Each row of a before or after table is a point. One or more steps were done to the points. Then noise was added and the rows were shuffled. The steps act on columns, c1 being the first. Write out the steps. A step turns or swaps two columns, mirrors them in a line or flattens them onto one, adds a multiple of one to another, or multiplies or shifts one. Angles are multiples of 10 degrees, from the lower column toward the higher: turns from -170 to 170, lines from 10 to 170 but not 90. Use the fewest steps. Two steps may share a column if one is a turn and the other turns, adds or multiplies; they go together, in the order done. Otherwise the lowest column goes first.
In the rows, 128 means zero.

Before:
[[ 96 197]
 [112 129]
 [141 122]
 [147 141]
 [ 91 129]
 [ 90 118]
 [ 93  90]
 [153 122]]
After (8 x 2):
[[156 121]
 [ 95 119]
 [ 91 129]
 [111  89]
 [144 122]
 [112 130]
 [141 141]
 [ 62 197]]
Steps: add -0.5 times c2 to c1

Before, 8 rows:
[[ 84 119 167 150 130  69]
 [143 138 103 122  91 105]
 [100 116  95 119 127 117]
 [142 137 100 119 130  85]
 [141 132  95 146 132  89]
 [148 107 124 114 136 187]
 [135  77  87 132 136  93]
 [135 142 192 106 139  86]]
After, 8 rows:
[[142  78 103 109  92 103]
 [141  78 101 100 130  83]
 [136  81 191  61 139  87]
 [139  72  95 181 131  90]
 [ 99  56  92 101 126 117]
 [135  20  85 139 136  95]
 [149  48 124  86 134 188]
 [ 83  60 166 196 129  67]]
Steps: shift c2 by -60; multiply c4 by 3

Before (8 x 11):
[[100 153 166  91  83 111 118 125 129 140 154]
 [ 96 140  83  85 150 101 122 124 144 133 148]
 [136 134  82 160 108 187 105 138 128  96 147]
 [188 134 136  85 120 139 151 143 142 137 151]
 [114  98 104 132 128 147 154 138 162 156  86]
 [113 161 130  75 123 150 110 129 134 163 161]
 [176 154 143 139 102 115  99  93 147 124  74]
 [168 127  82 164  94 173 106 124  83 159 102]]
After (8 x 11):
[[116  98 104 130 125 147 155 138 163 198  87]
 [115 160 130 108 177 149 109 130 132 217 161]
 [ 96 139  80  88 156 102 124 124 145 144 148]
 [176 154 143 156 130 115  99  93 147 117  74]
 [ 99 153 166 148 182 111 119 124 130 158 154]
 [136 134  82 161 112 187 103 140 127  48 146]
 [168 126  84 175 114 172 105 122  84 205 105]
 [186 134 135 113 169 139 152 144 142 152 151]]
Steps: mirror c4 and c5 in the line at 150 degrees; multiply c10 by 2.5

Before:
[[112  97 138  95 131 139 120 115 116 150 127  95 125 100 155 172 129 152]
 [119  89 106  77 142 163 171 127 158  67  81 106 195 130 112  95 100  89]
 [120 105 133 166 147 115  58  75 131 100 154 133 107 187 125 126 100  97]
 [154 139 113 137 131  93 132  77  87  99 186 122  87 161 140 122  88 101]
 [ 93 112 138  72 179 153 155 112 162 106 140 116 186 149 108 131 113 129]
 [129 152 105 120 169 180 145 107 152  87 110 102 204 106 121 122  79 120]
 [ 94 131 167  99 158 157 133 109 166 139 118 107 102 123 158 142 140  89]
 [ 79 127 193  81 126 137 132 151 155  94 122 100 108  99 137 189 118 115]
 [103 109 215  86 157 146  97 148 108 141 126 114 137 115 125 132 144  99]
 [ 91 120 105  88 161 147 160 120 149 115  98 155 188 111 119 136  67  87]
 [ 97 115 149  95 190 126 137 128 125 130 107  61 111 100 153 154  72 140]
 [112 128 102 182 165 121 117  71 108  70 150 166  70 165  91 111 131 111]
 [102 119 167  91 172  99 104  93 145 111 114 103 145  94 138 148 144 109]
 [131 143  78 148 149 100  99 119 127 106 164 126  87 172  86 129 135  84]]
After, 14 rows:
[[ 93 132 168  97 161 165 142 111 166 140 118 105 123 125 156 140 136 164]
 [ 94 105 137  75 183 114 103 110 164 107 142 119 188 134 110 128 114 140]
 [105 139 165  92 171  95 157  95 147 113 115 105 127 104 139 152 145 132]
 [122  95 106  78 144 110 110 132 159  69  84 108 199 116 112  92 104 185]
 [113 110 101 183 165 162 147  70 105  73 151 163  79 149  90 111 133 137]
 [ 78 142 190  83 125 147 131 151 158  95 123  99 117 110 139 187 115 144]
 [132 118  77 150 150 129 177 118 126 103 165 123  80 159  87 130 135 152]
 [ 91 131 103  91 160 103 118 119 149 112 101 154 181 114 114 134  68 178]
 [105 116 213  86 152 136 167 150 108 141 126 116 147 111 126 128 144 140]
 [114 117 140  97 130 139 121 115 115 153 127  97 132  98 154 171 131 102]
 [120  78 135 164 145 131 207  73 130 102 154 128 101 157 127 129 103 119]
 [153 122 115 139 133 129 133  78  84 104 187 119  77 154 137 124  87 156]
 [ 92 129 149  92 190 133 110 127 125 127 107  61 109 108 152 155  69 121]
 [128 159 105 119 165 120 115 109 153  83 111 100 218 125 120 119  83 143]]
Steps: turn c2 and c14 by 30 degrees; multiply c14 by 0.7; turn c6 and c13 by 40 degrees; turn c7 and c18 by 150 degrees

Before:
[[ 85 168 164 144 163 153 134 148 116 110 158 142 149 130 142 151 132 157
  117  85  96 129 169 163 186 101 155 167 111 148 105 155]
 [163  94  94  42  98 122 141 117 113  90 142  88 147 163  87 128 106  75
  173 127  98 142  72 106 160  96 107 166 130 100 142 139]
 [110 154 145 145 136 103 139 137 105 123 121 144 161 121 174 126 116 130
  111 120  63 110 146 150 119 164 156 150 139 135 117 146]
 [118 165 125 134 166 155 138 145 122 153 118 132 142 114 152 129 149 108
  114  63 110  73 134 124 173 166 173 156 103 169 116 162]
 [132 124  91 120 117 123 153  98 145 110 115  68 134 146  78  91  66  76
  138 149 108 168 113 125 138  95  77 145 151  54 157  97]
 [ 90 154 153 144 146 144  93 114 103 137 110 120 161 108 170 126 118 148
  150  64  84 101 134 164 189 151 147 169 143 168 120 136]
 [ 87 169 157 118 130 132 149 114 137 114 128 110 164 134 118  74 118 158
   91 139  97 117 123 130 134 164 151 139 181 138 104  81]
 [142  69 121  76 140 120 101 144 110  81  87  90  92 172  69 149 132 102
  203 100 122 121 117  68 104  68 117 174 139 110 150 137]
 [123 152 118 113 117 132 133  77 147 116 138 147 137 109 141  80 112 138
  124 133 114 181 120  88 112 148 132 141 176 122 136 110]
 [167  70 125  75 151  77 113 145 110  68  93 105  66 143  83 129 146 109
  189 129 138 117  85 104 166  87  91 168 104 130 170 144]
 [172 120 176  67 167  67  92 113  98 124 112 118  65 175  69 134 112 130
  179  97 144 134 130  99 119 132 143 189 134 140 138 142]]
After, 11 rows:
[[131 125  79 121 116 123 153  96 145 112 112  68 134 140  79  91  66  76
  114 147 107 170 116 125 137  94  79 146 149  53 145  95]
 [ 89 168 165 115 131 132 149 115 138 111 130 109 163  95 118  73 117 161
  109 141  99 116 124 130 134 165 155 140 181 136  90  83]
 [174 120 190  67 166  66  91 113  96 125 114 120  64 188  71 134 112 131
  101  97 143 135 129  97 120 130 143 192 135 139 129 141]
 [110 156 150 147 134 102 141 138 103 122 124 142 162 114 171 129 116 128
  128 120  65 110 145 149 118 162 157 154 139 137 109 146]
 [ 85 169 175 142 163 150 132 150 117 112 156 140 147 119 142 150 132 155
  123  87  96 131 165 166 186 102 154 168 111 149  97 156]
 [163  94  82  43 101 124 140 119 115  90 140  87 146 183  88 129 105  78
  111 129  97 145  71 106 159  97 109 165 129  98 131 139]
 [128 151 120 113 116 129 135  81 148 114 138 148 139 118 140  84 111 138
  142 132 115 179 122  87 114 146 133 142 176 124 126 111]
 [165  70 125  77 149  78 113 146 109  70  91 104  66 192  85 128 148 108
  135 129 137 118  88 104 167  85  93 170 102 130 159 144]
 [141  68 116  74 144 119 102 144 113  79  88  91  92 212  66 149 130  99
  112  97 123 121 117  70 104  67 120 171 140 108 142 136]
 [ 94 154 159 145 148 145  95 116 104 139 109 119 159 146 173 124 118 152
  155  63  84 103 136 161 191 152 146 171 140 169 111 134]
 [117 167 121 138 169 154 136 144 120 153 119 131 141 110 153 128 149 110
  135  62 107  76 134 124 173 167 173 155 104 168 104 161]]
Steps: multiply c3 by 1.3; turn c14 and c19 by -70 degrees; shift c31 by -10
